Each row is a point. The points of each table are mixes of a few directions, plus a little noise. How many directions does each table use, and how many do they share? Where both have some left over, give the other angles between the two spaces (their principal angles), to ten degrees, smallest first.
In the rows, zero is written as 128.

First:
[[214 142]
 [ 92 122]
 [ 54 115]
 [143 130]
 [136 130]]
Second (5 x 2):
[[159 133]
 [145 131]
 [ 53 116]
 [ 81 120]
 [201 140]]
Directions: first 1, second 1, shared 1

First, 6 rows:
[[117 145 190]
 [150  96   8]
 [120 140 174]
 [136 116  84]
 [125 133 146]
 [121 138 166]]
Second:
[[151  97 132]
 [131 202 175]
 [123 142 131]
 [121 157 138]
 [115  42  64]]
Directions: first 1, second 2, shared 0; angles 40

First:
[[119 131  95 111 137 105]
 [140 152 133 151 128 124]
 [113 108  69  59 142 144]
 [156 188 184 238 119  82]
 [107  98  76  61 139 137]
 [160 172 161 181 124 141]
 [100 115  79  98 141  77]
 [100  64 140  82 118 154]
 [155 124 212 170 103 191]]
Second:
[[160 142  91 150 101  95]
 [ 92 132 208 134 167 170]
 [172 113   8 102  76  74]
 [119 100  90  83 124 132]
 [116 160 219 181 155 149]
 [115 139 176 147 147 145]
 [123 109 103  99 125 130]]
Directions: first 3, second 2, shared 1; angles 50

First (9 x 9):
[[ 84 208 155 133 100 117  97  90  65]
 [158 105 118 121 170 119 164 155 151]
 [129 107 124 129 115 139 122 130 143]
 [140 167 137 121 180  97 164 139 104]
 [ 71 141 138 141  27 162  47  77 109]
 [139 149 132 124 164 107 153 138 115]
 [175 125 120 117 214  96 196 169 141]
 [105 140 135 134  93 138  99 108 114]
 [151  12  94 132  87 175 112 145 212]]
Second:
[[249 101 136 124  40  98 140  73  18]
 [115 131 127 128 137 131 127 134 139]
 [196 112 132 125  79 111 135  97  66]
 [ 95 135 126 129 152 136 125 143 158]
 [ 80 139 125 130 163 140 123 150 172]
 [123 129 128 128 132 129 127 130 133]
 [ 37 148 122 131 194 150 119 169 210]]
Directions: first 2, second 1, shared 0; angles 80

First:
[[ 53 117 146 131 148 159 130 125 148  87 181 111]
 [233 171 146 128  67 121 131 131 154 192 116 163]
 [163 172 131 145  68  67 102 120 142 111  85 162]
 [ 59 113 122 115 220 189 112 121 135 125 153  97]
 [ 83 106 109 154 155 145  63 131 102  60 105 126]
 [166  98 140 103 109 145 224 144 125 185 179 111]
 [244 125 137 131  38  98 146 147  98 179 112 155]
 [ 71 131  84 149 185 121 119 118 144  55  67 128]
 [ 81 121 135  95 162 106 126 118 103 159 151  98]]
Second (11 x 12):
[[114 101  61  77 123  53  71 166  88 197 149 204]
 [182 112 101 102  87  90  97 144 173 120 143 111]
 [ 82 209 152 166 165 218 173 104 105  97  79 102]
 [161 170 152 130 142 178 206  51 147  89 126  91]
 [125  80  80 149  93  96  82 166 134 159 111 134]
 [131  61 143 126 130  46 100 154 123 148 180 160]
 [105 108 105 212 109 162 128 136 133 126  75  90]
 [106 155 138 146 157 192 199  64 103 129 101 127]
 [121  91 123 128 120  46  59 196 126 139 163 153]
 [147 130 200  70 123 194 144 113 157 111 130 113]
 [136 196 149 104 160 132 148 112 121  96 150 126]]
Directions: first 6, second 6, shared 0; angles 50, 50, 50, 60, 60, 60

First, 9 rows:
[[191  66 132 124  52 150 111 112 134 143 158 107 175 113 132 132  91 182]
 [ 90 183 149 125  63 137 168 104  95 117 153 121 179 169 150 108 122  88]
 [ 87 142 142 105 168  98 110 112 131 110 115  93  59 108 164 112 171 134]
 [194  95  98  85  60 132 131 112 100 100 132  76 114  56 182 138 105 169]
 [143 135 158 167  89 154 115 131 123 149 158 141 184 179  91 126 121 172]
 [ 85 199 171 165 148 125 116 130 127 115 157 112 123 184 121 111 167 143]
 [ 86  77 114 103 221  96 115 133 180 144  88 155  73 104 127 125 134  69]
 [ 80 159  84 114 173 141 198 146  63 164  30 243 129 133  71 148 124  52]
 [192  92 103 156 176 123  85 175 198 109 161 104 113 103 113 148 112 143]]
Second:
[[171 130  96 127  94 163 157 138  54 152  78 184 147 110  87 158 115 172]
 [ 73 126 169 130 172  84  92 115 224  97 192  57 103 151 181  89 145  71]
 [ 95 127 153 129 154 101 106 120 186 110 166  85 113 142 160 105 138  94]
 [120 127 134 128 134 122 123 126 142 124 137 118 124 131 136 123 130 120]
 [186 130  84 127  81 176 167 141  27 161  59 204 154 104  71 169 111 188]
 [114 127 139 128 138 116 119 125 152 120 143 111 122 134 141 118 132 114]
 [160 130 104 127 102 154 149 135  72 146  91 170 142 115  97 151 118 161]
 [ 58 125 180 130 183  72  82 112 249  89 208  37  98 157 195  79 150  56]
 [113 127 139 128 140 116 118 124 154 120 145 109 121 134 142 118 132 113]
 [189 131  83 126  80 177 168 142  24 162  58 206 155 103  70 171 110 190]]
Directions: first 6, second 1, shared 1

First (8 x 24):
[[114 109 189  80  76 135 142 133  86  86 151 150 125 145 160 142 168 148
  168  96 139 122 158 146]
 [118  95 104 163  95 137 140 128 115  92 124 119 165 153 120 112 183  97
  143  98 162 176 150 152]
 [141 154  83 189 180 125  75 133 189 149  95 113 136 122 118  79 115  78
  114 153 144 162 114 127]
 [117 112 166  59  94 119 175 115  66 123 153 126 114 132 125 182 121 190
  125 116  99  86 127 120]
 [138 194 152  88 200  92  50 120 152 169 101  94  89 120 128 110  56 153
  104 178  96  99  92 109]
 [130 126 167 124 107 152 129 149 144 109 147 178 119 118 170 120 151 115
  166 115 143 122 151 135]
 [138 154 134  87 162 113 141 118 124 177 133 122  93 102 114 167  57 177
   92 161  80  69  94  95]
 [130  82  30 232 112 150 173 129 149 118 118 123 182 132  89 114 171  67
  113 107 163 190 136 139]]
Second, 8 rows:
[[127 113 144 152 164 126 134  70 132 120 118  77 109 126 146  85 109 156
   79 131 159  51 149 103]
 [131 150 105  91  77 132 118 209 122 140 139 203 155 131 102 189 155  88
  201 125  82 238  99 162]
 [130 152 103  91  74 132 117 213 123 141 140 207 156 131  99 194 158  86
  206 125  81 244  99 166]
 [128 125 131 135 138 127 130 113 129 127 125 114 123 127 133 114 122 136
  112 128 137 106 135 120]
 [128 118 139 146 154 124 132  91 130 122 122  93 115 127 140  98 115 147
   94 129 151  75 141 113]
 [130 123 131 133 134 129 129 116 129 126 128 114 123 129 133 118 124 135
  114 128 135 109 133 121]
 [129 142 115 107  99 129 123 177 123 134 134 172 144 131 113 164 144 105
  171 126 101 194 112 148]
 [125 104 155 168 185 123 138  38 133 115 117  46  97 126 158  58  98 172
   48 132 178   7 160  89]]
Directions: first 4, second 1, shared 0; angles 70
